Each row is a point. The last column is the point's height on a tilted bowl or saddle (a function of degree 2), plus a little noise. Along how many of its main directions does it bend up, bend down or stay straight?
In the rows, zero is written as 128.

Points (16 x 4):
[[ 35 132 143 175]
 [128 150 101 152]
 [ 78  97  69 181]
 [ 89 122 116 148]
 [ 91  64 120 167]
 [145 106 149 147]
 [ 16  70 157 205]
 [125 103 102 150]
 [138 116 153 145]
 [148 168 133 153]
 [139 128 101 148]
 [163  77 107 166]
 [138  77  94 166]
 [ 84  97 186 170]
 [121 153  89 158]
 [ 89 183 126 169]]
Directions: 3 up, 0 down, 0 straight

Points:
[[166 107  80 173 107]
 [134 165 135 136 118]
 [163 106 150 115 122]
 [159 224 151 151  86]
 [ 82 114 125 181  91]
 [154 110 146 156 117]
 [179  90 136 125 126]
 [109 143 132  64  85]
 [122 158 112 103 112]
 [138 146 138  98 112]
 [202 143 125 150 100]
 [138 126 115 171 114]
 [124 167 180 108  97]
 [ 31 108  63 122  21]
 [201  54 155  82 123]
 [ 91 125 133 163 106]
 [162 125 179 100 103]
 [160  90 105 230  55]
 [174 103  84 113 127]
 [156 179 124 137 112]
 [ 65 193 156  85  70]
 [ 77 118 146  93  86]]
Directions: 0 up, 3 down, 1 straight

Points, 41 rows:
[[169 138 151 154  91 104 130]
 [ 97 104  94  95 125 100 136]
 [113  97 102 140  53 140 123]
 [151 125 134 153 118 120 121]
 [103  65 107 111  83 113 124]
 [140 148 101 122 135 127 138]
 [ 76  44 164 131 145 181 125]
 [168 169 150 183 127 116 126]
 [195 127 141 179 144 131 154]
 [134 139 108  64 153 116 136]
 [165 131 136  51 110 145 110]
 [163 196 146 109  66 116 166]
 [146 158 115 141 116 154 129]
 [130 174 124 159 143  93 124]
 [145 170 131 166  67  72 113]
 [149  72 165 231 109  88  77]
 [167  82 173  84 132 105  98]
 [142  74 120  85 157 157 104]
 [187 131 131  69  66 146 154]
 [131 125 129  92 103 148 114]
 [ 53  92  89 178 197 217 249]
 [134 111 113  81 145  99 130]
 [193  80 127  77 155  81 143]
 [ 81 140 114 156  68 115 126]
 [ 87 132  75 111 128 170 142]
 [ 79 130 136 109 102 137 138]
 [ 75 134 116 169  99  98 120]
 [185 119 164 133 130 102 135]
 [116 135 128 110 135 211 108]
 [ 85   7 157 152 145 109 141]
 [ 90 153 112  94  89 154 133]
 [ 73 111 130  92  59 106 164]
 [ 62 111 188 147 117  85 161]
 [190  91  72 171 194 122 225]
 [100 126 136  95  84 123 132]
 [ 79 186 106 158  77  73 106]
 [ 74  94 122  83  93 163 127]
 [ 62  91 119 116 141 122 164]
 [ 93  64 123  56 107 126 107]
 [177 130 110 110  48  55 174]
 [ 92 144 158 134  90 183 121]]
Directions: 2 up, 1 down, 3 straight

Points (77 x 9):
[[118 130 165 162 170 118  73 102 128]
 [137 182 130 173  99 211 178 159  61]
 [ 96 120 159 184 179 154  86  88 119]
 [249  96  92 132 183 175  72 120  80]
 [174 153  93  84 120 162 108 147 100]
 [114 140 109 136 188  96 129 182 139]
 [163 101  71  63 128  86 110 173 103]
 [158  68 173 139 171 137 145 103 117]
 [159 111 150 132 127 135  81 198 118]
 [ 70 171  38 145 105  41 133 176 138]
 [137 101 140 160 133 200 163 152  78]
 [ 93 102 117  79 118 175 128 164  92]
 [107 147 160 154 169  91 136 103 119]
 [126 147  83  69 154 137 170 117 132]
 [110 127  72 142  69  65 164  99 139]
 [123 157 159 117  85 103 199 163 133]
 [134  94 134 123 152  83 120  89 110]
 [138 163  78 142 115 105 105 217 128]
 [ 94 107  92 136 124 111 119 164 119]
 [148 137  89 199 207 158 162 162  84]
 [152 137  76 135 106 112 101 166 120]
 [115  79  80 122 203 168 137 123 121]
 [133 113 134 113 161 109 143 138 128]
 [187 141 167 122 101 144 146 137 103]
 [181  67 165 148 132 161 119 141  95]
 [165 125 106 109 116  80 182 142 110]
 [228  93 166  50 109 172 150 182  46]
 [128  22  97 158  85  45  39 139   7]
 [204 133 147 103  86 124 162 216 109]
 [156 119 102 147 132 109 118 170 111]
 [138 166 122 130 141 110 137 134 114]
 [169 133  96  79 224 169 121  71 170]
 [188 117  62 138 163  99 162  92 104]
 [ 94 130  91  68 110 100 129 146 115]
 [134  99 157 112  94 151 119 143 119]
 [125 130 112 130 111 133  99 147 118]
 [ 85 200 175 154  78 137 135  82 108]
 [ 92 150 155 143 101 135  65 109 118]
 [117  78 173 108 140 172 126 130 109]
 [127 118 173 101 115 161 103 167 117]
 [137  82 138 121  56  80 197  81 125]
 [104 125  61 108 127  91  53   9 137]
 [ 78  85  69 132 106 119  92 217 113]
 [112  97 105 156 207  54 127 122 109]
 [152 136 105 147 102  51 166 108  91]
 [148 189  99 189 190 122 147 159  92]
 [188 147 120  90  58 103 131 145  86]
 [116 151 146 122 162 144 192  80 118]
 [105 151 103 110  91  98 129 192 130]
 [134 147 102 136  79 106 237 137 133]
 [ 85 115 103 114 119 156 121 160 113]
 [165 126 165 163 126 205  92 122 112]
 [ 75 137  71 140 100 131 140 101 148]
 [178 200  63 123 179  82 129 139 125]
 [118 108 177 115 150 124 144  95 135]
 [102 163 103 176  79  77 126 121 111]
 [145 110 133 165 126 104 166 113 106]
 [137 161 116 114 198 209 133 203 104]
 [133 143 167 205 113 123 137 172 103]
 [111  65 154 187 141  88 178 133  93]
 [ 82 116 182 159  79  55 137 133 127]
 [120 130 115  54 119 175 107 161  86]
 [ 75 128 178 134 164 122  97 127 119]
 [210 143  93  50 171 123  87 157 111]
 [131 148 111  29  96 174 147  95  64]
 [ 97 133 124  57 156  71 165 145 134]
 [138  90 142  31  89 191 128 154  46]
 [141 171 164 181 113 118 182  82  95]
 [146 162 117 197 124 122 139 123  90]
 [123 116  88  94 111  85 131 102 113]
 [109 123  81  71 136 104 162 123 133]
 [171  91  87 145 145 148  81 152 100]
 [136 159 115 116 192  94 160 104 141]
 [141 117  62 111 115 181 181 145 116]
 [194 139 154  96 123 117  85 203 114]
 [182 119 148 126  97 158 102  96 112]
 [104 144 111 136 109  86  94 148 106]]
Directions: 3 up, 4 down, 1 straight

Points:
[[207  28 159 106 159 112  42 139 113]
 [198 107 144 137 196 189  88 142 182]
 [132 183  94  99  92 132 116  86 132]
 [180 193 108 111 116  99 105 142 151]
 [107  90 155 146  93 122 113 127 132]
 [127  90 128 115 112 121 102  58 119]
 [123 146 156 176 151 169  71  78 121]
 [141 135  97 164 126 181 166 164 142]
 [188 151  55 152 132 154  89 157 186]
 [ 88  89 136 163 140 149 182 117 139]
 [113 217 151  91  53 129  92 142 164]
 [145 198  78 164 119 150 106  80 145]
 [139 106 143 141 123 172 180 122 113]
 [154  99 175  99 141  62 141 106 136]
 [ 86 160 173 136  37 159 140 156 138]
 [ 93 129  67 110 120 124 146 160 124]
 [129 130  83  82 169 108 139  95 130]
 [165 151 132  43  39 118 209  60 151]
 [203  79  95 134 135 157 119 129 176]
 [144  55 157 113 132 179 105 144 159]
 [164 116 119 134  49 122 128 137 138]
 [138 108 109 105 108  95 174 157 111]
 [118 190 160 116 179  75  80 152 124]
 [108 158 139 127 193 163 151  90 130]
 [115 120 125 108 140 145  73  98 125]
 [ 81 144 152 143 132 149 126 130 146]
 [ 57 133 175 193 196  90 102 194 244]
 [161 109 159 101 109 125  83 113 118]
 [196 160 123 134 148 164 122 139 177]
 [176  80 140 221 118 159 145 133 210]
 [ 83  65 126  76  71 152  84  79 178]
 [141  96 137 123 162 159  56  79 117]
 [148 167 138 117  93 128  69 135 129]
 [135 113 137  56 151 190  89  91 165]
 [164 135 190 126  74  82 130  98 123]
 [100 167 143 171 130 102 177 130 148]
 [ 91 116 155  98 167 122 139 136 144]
 [149 113  90 139 121 170 161 159 130]
 [190 168 154 167 100 108 143  92 164]
 [137 110 135  82 145 161  95  86 134]
 [101 153 119 210 102 133  76  80 130]
 [101 168 197 206 151 133 123 141 206]
 [183 181 113 129 146 100 200 148 149]
 [172 141 107 188  63  94 159 140 160]
 [ 67 123 187 107  77 165 164  94 107]
 [ 87 155 125 133 128 129 138 140 135]
 [105 108 245 131  88 118 116  68  79]
 [112 116 151 106 249 131  99 126 141]
 [118 161  73 176 131  99 121 107 139]
 [ 90 134 140 149 122 138 113 129 139]
 [ 73 149 101  28 191 152 133 120 181]
 [144 125 121 180 200  80 117  51 148]
 [118 170 187 170 198  79 141 112 185]
 [ 73 135 143  93 150 138 127 128 150]
 [138 102 146  92 130 202 163  92 116]
 [132 135 136 131 149 175 150  82 118]
 [129 109 173 179 139  79 169  99 165]
 [142 158 135 151 207 118  64 152 129]
 [ 98  34 156 169 138 166  65  79 171]
 [ 79 141 130 129  95 126 136 162 137]
 [223 117 129 175 182 208 105 164 249]
 [135 164 164  50 138 134  98 152 169]
 [114 108  89 111 158 136  92  99 141]]
Directions: 4 up, 2 down, 2 straight

Points:
[[120 141 109 148 106  98 118 103 129]
 [128 142 107 110  96 164 140 149 147]
 [173 125 121 100 117 115  82 135 134]
 [ 36 134 146  31 104 113 151 158 199]
 [123 105 139 110 184 131  99 155 169]
 [189 190 112 143  54 134  89  42 121]
 [145  87  69  92 100 112 142 166 178]
 [169  95 166 109 168 109  83 123 156]
 [ 80  74 147 112 146 133 133  86 163]
 [ 48 105 139 168 102  71 169 155 155]
 [134 152 181 135  95 160  83 199 139]
 [ 51 147 138 107 195 150 143 119 177]
 [ 74 148 187 146 157 111 149 112 143]
 [147 100 147 113  84 190 206 137 135]
 [148 144 129 121 154 111 154  88 140]
 [ 72 169  77 180 169 219 136 109 185]
 [185 154 132  45 107 131 160 110 173]
 [141  64 189 119 104 142 102 111 131]
 [159 119  79  93 217 176 167 138 185]
 [121 188 121 120 183 186 142 131 147]
 [123 127 116 113 156 132 112 242 168]
 [186 156 101  77  85 114 199 124 189]
 [129 135 163 163  84 116 125 133 109]
 [119 125 109 159 121 165 113  96 142]
 [ 74  65 180 146 180 119 166 108 168]
 [150 128 121  95 112 159 141 116 147]
 [ 69 163 137  61 176 177  98 158 200]
 [ 43 100 156 167 160  52 156  70 197]
 [144 149 178 118 144 125  82 188 154]
 [ 19 133 116  69 178 102 135 160 215]
 [115 162 158 164 139 133 203 135  89]
 [179 194 175 104  86 136 150 140 141]
 [ 63 118 193 175  83 165 176 177  76]
 [100 197 118 148  78 122  88 172 154]
 [146 123 162 123  61 154 153 199 124]
 [128  93  49 188 119 175 135 164 182]
 [108 121  74 172 104 126 135 114 150]
 [118 159 111 162 171 139 152 110 131]
 [117  99 141 170 119 176 115 140 134]
 [ 70 132  77 139 210 149 128 100 191]
 [109 164 167 145  76 147 107  98 125]
 [189 119 110 141 116 122 154 124 146]
 [127 130  68 156 133  99  83 135 142]
 [ 52 137 131 137 109 169 122 156 156]
 [131  95 119  87 199 186  96 136 198]
 [ 83 117  88 135  93 153 103 118 160]
 [177 103  44  76 118  87 138 181 200]
 [138 155 118  60  80  89 122 193 178]
 [179 200 126 102 200  63 103  60 147]
 [145 208 177 121 101  88 162 164 138]
 [138 143  96 197 123 139  95 101 127]
 [171 105 141  60 104 161 126 167 165]
 [140 130 149 149  53 154 179 170 111]
 [ 70 155 100 136 184 146 123 114 171]
 [ 89 165 133 223 185 139 151 192  82]
 [233 148 138 191 174 161 185 104 153]
 [150 153  81 110 146 106 168 124 153]
 [108 125 139 159 112 132 107 155 128]
 [ 50  94 109 144  90 129 168 172 152]
 [127 160 137 165  79  76  93 153 125]]
Directions: 5 up, 1 down, 2 straight
